Every row gives one point. Any point is a mix of the corners, with weights that add up to 1. It lies inside the corners' shape when no weight is negative. Is each point inside? If not, which corners have a negative weight?

Corners:
(1): [-50  46]
(2): [20 40]
(3): [ 36 -37]
Points:
[ 42 -36] => outside (1)
[  2 -19] => outside (2)
[-46  66] => outside (3)
[ 30 -23] => inside
[-10  55] => outside (3)

Corners:
(1): [-60 -22  19  12   2 -41   9  25]
(2): [-17 -15  52  34 -16  17  17 -27]
(3): [-11 -51  31  -4  12  -1  40  27]
(4): [ 61  95 -47  10  25  -5 -25  15]
(5): [-13 -26  20   7 -13 -52 -14  18]
(6): [ -6  -9  15   1 -37 -35  62  23]
(7): [-28 -51 -11  28   5 -26  11   1]
(8): [ 10   9 -51 -20  -5 -10 -40   2]
(9): [ 33  60 -22  18 -22   9 -21  41]
Points:
[  4  11 -14  -5  -8 -22  -4  29] => outside (2, 7)
[-16 -20  14   6 -11 -29  19  13] => outside (9)
[-15 -17  11  10 -10 -19   3  17] => outside (4)
[  3  14  11   9 -25 -18  12  14] => outside (3, 7)
[ 0  5  6 21  0 -6 -1 21] => outside (6, 8)
[-20 -18  24  21  -8  -8  10  -2] => inside
[-23  -7  21  18  -5 -20  15  18] => outside (8)
[ -3   1  13  15  -9 -18   7  18] => outside (8)
[-14 -24  -4  16  -5 -23  16  10] => inside

Corners:
(1): [-24  40 -28 -17 -54 -27  65 -10 -42 -12 -45  -7  -3  10]
(2): [ 30  48  43 -38 -27 -20  23   2 -16 -11   1  46  39   7]
(3): [-23 -13  20   4  36  27 -37  61   3 -30  -5 -22  15 -32]
(4): [ 19   3   3 -10 -11  -2  11  -4  -7   4 -47  71 -22  13]
(5): [ 44  -1 -12 -34  41  14 -32  23 -12  48 -30 -50  -7 -28]
(6): [  9 -36   1  21  51   7 -51 -27  17 -48  10 -30  27  36]
(7): [-34  44 -33 -10 -95  15   4   3  40  34 -32  19 -14  16]
(8): [ -8 -28  11 -44  48   0  27   1 -18 -21  15  -1 -38   3]
(9): [-13   8 -37 -14 -13  -2  64   4 -13  58  -5  78  48  16]
(10): [-17  61 -20 -28 -25 -49  26  -8  11 -19 -39  72  25 -50]
(11): [-16 -64   7 -27 -14 -15 -37 -10  -1  -6   1 -24   8 -20]
(12): [ 43 -48 -34 -56  23  10 -25  36  16 -56   7 -18   1   5]
(13): [-11  80 -21  43 -81 -47  21   8  48  29  -9  30 -15  19]
(14): [ 38 -50  17 -19  19  20 -26  11  43 -16 -10 -33  10 -19]
(15): [ 56 -23  -9 -19  33  32 -23 -20  -3 -27  47  -6 -11 -45]
Points:
[  2  11 -12 -18 -13  -6  15   9   0 -11 -24   6   4   8] => outside (11, 15)
[ -1   7 -12  -5  -5  -5  -4   0  10  -2   0  -2   2 -23] => outside (2, 4, 12)
[ 14   1 -25  -7  -3   3  -6   5  10  -9 -13   0   2   3] => outside (2, 8, 11)
[  4  -7  -1  -5  10   5 -16   7   6 -17   0  -4   8  -6] => inside
[ -3  -1   0 -16 -11  -9   1  -4  -7   2  -8  16   2  -6] => outside (12, 14)
[ -3   8  -7 -16 -15  -9   8   6  -1  -3 -21   4   3   1] => outside (15)
[ 19 -27 -13 -33   6  12  -5   0  -2  -3   4 -24   7  -3] => outside (3, 4, 10, 13)
[ 23   7  -3 -26   1 -15 -18   1  20  -1 -21   8   2  -6] => outside (1, 3, 9, 15)

Corners:
(1): [ -1  54 -54   9 -29 -47 -13  20  59  35 -11  38 -48  -3 -26 -23 -23  -8
  14 -15]
(2): [-46   4  39  10  58 -16  -1 -19  50 -84  21  44  15  -2  15  -7  46 -30
 -13  35]
(3): [ 29 -17  18   4 -10  -7  17  20 -33  31  27  58  77 -70 -19   1  36  15
  79   6]
(4): [ 16  45  -2  16  34 -15 -32  40 -70 -75 -34 -41 -51  22  68  50  -6  36
 -39  60]
(5): [ 14  35 -14  -5   2 -10 -26  36  80  46 -66  65 -78   0 -27 -28 -11 -44
   6 -35]
(6): [  2  73 -15 -18  10 -70 -11  49  22  41  -7  23 -79  -2  22 -22  26  13
 -37 -17]
(7): [ 10  27 -12  13 -16 -53 -48  87  45 -24 -39   9 -36  53  55 -12   7  17
   6 -42]
(8): [-46 -20 -18 -10 -12 -16 -36 -20  20 -17 -50 -30  23 -30   0 -20  44 -27
  49  -1]
(9): [ -8 -15 -19 -25  -7 -48 -28  51  40 -30 -24  75 -45  -7 -15  -5 -32 -29
  12 -28]
(10): [  8 -22   1  46 -28  -3  -8 -16 -42  25   9  35  39 -41  -5 -18  26 -13
   4 -56]
(11): [-55  -4  43  25   7 -29  61   0  72 -43   0 -20  12 -16  16  28  19 -64
  43  10]
(12): [ 15  -3 -26 -28  56 -38 -28  16 -14 -53 -29 -25 -21  -2  74  57 -26  88
 -25  38]
(13): [-44  15  29 -15  48 -21 -10   6 -13 -56 -22 -47  32 -17  39  21 -39   5
  -4 -10]
(14): [-20   2  -5  19   5   0  67   6 -18  21   8   1  50 -14 -26 -95  29  -3
  34 -26]
(15): [  9 -45  -8  42 -14   8   9   8  17  -2  12  -4  44 -75 -25 -40  14  22
 -20 -26]
(16): [ 49  31   7 -29   4 -27 -33  10 -55 -51 -22 -36 -34  51  57   6 -60  23
 -58  61]
(17): [ -2 -27 -11 -16   5  21  55   2 -14  12  45 -13  64  -3 -31   3  21   6
  43 -13]
(18): [-40  -5   9  34  34  -5  14  33  51 -23 -50 -36  24   5  59  32 -14 -52
 -41  36]
(19): [  0  23 -10  16 -50  -2  46  -6  24 -15 -31  23  58 -46 -43 -25  34 -14
  25 -21]
(20): [-19 -26  -5  23 -65  17  36 -18 -31  74  61  62  16 -19 -30 -13  36  83
  30 -31]
(21): [-36 -34   9   7  76 -13   8  -7 -22  -3 -53 -50  12  45 -19  26   4  27
 -20  48]
Points:
[-17   4   5   6  15 -19  -1  17  13  -7 -10   6  -1  -3   9  -4   5  -9
   1   0] => outside (12, 19)
[ -6   9 -10  -3   9 -20 -16  23  16 -14 -18  10 -14   3  15  10   1  16
  -4   9] => outside (10, 11, 14)
[-17  -4  -6   6   2 -19   2  11  34   8  -8  23   8 -23  -7  -5  15  -5
  14 -18] => outside (4, 14, 16)
[-11  12  -8   6   5 -18   3  15  15 -19 -21  -2 -13   2  10   3   7   6
  -3  14] => outside (3, 10, 13)
[ -6   2   1   1  16 -21  -8  14  19 -22 -27   5  -4 -16   7  11  -5 -15
  -4   5] => outside (7, 14, 20)
[  0   5  -5   2  13 -21   2  18   2 -15 -12   3   1  -6  17   5  -2  18
  -5   2] => outside (8)
[ -8  14  -2   2  15 -24  -6  14   7 -17 -23   1  -1   2  13   0   4 -12
   2   5] => outside (15, 20)
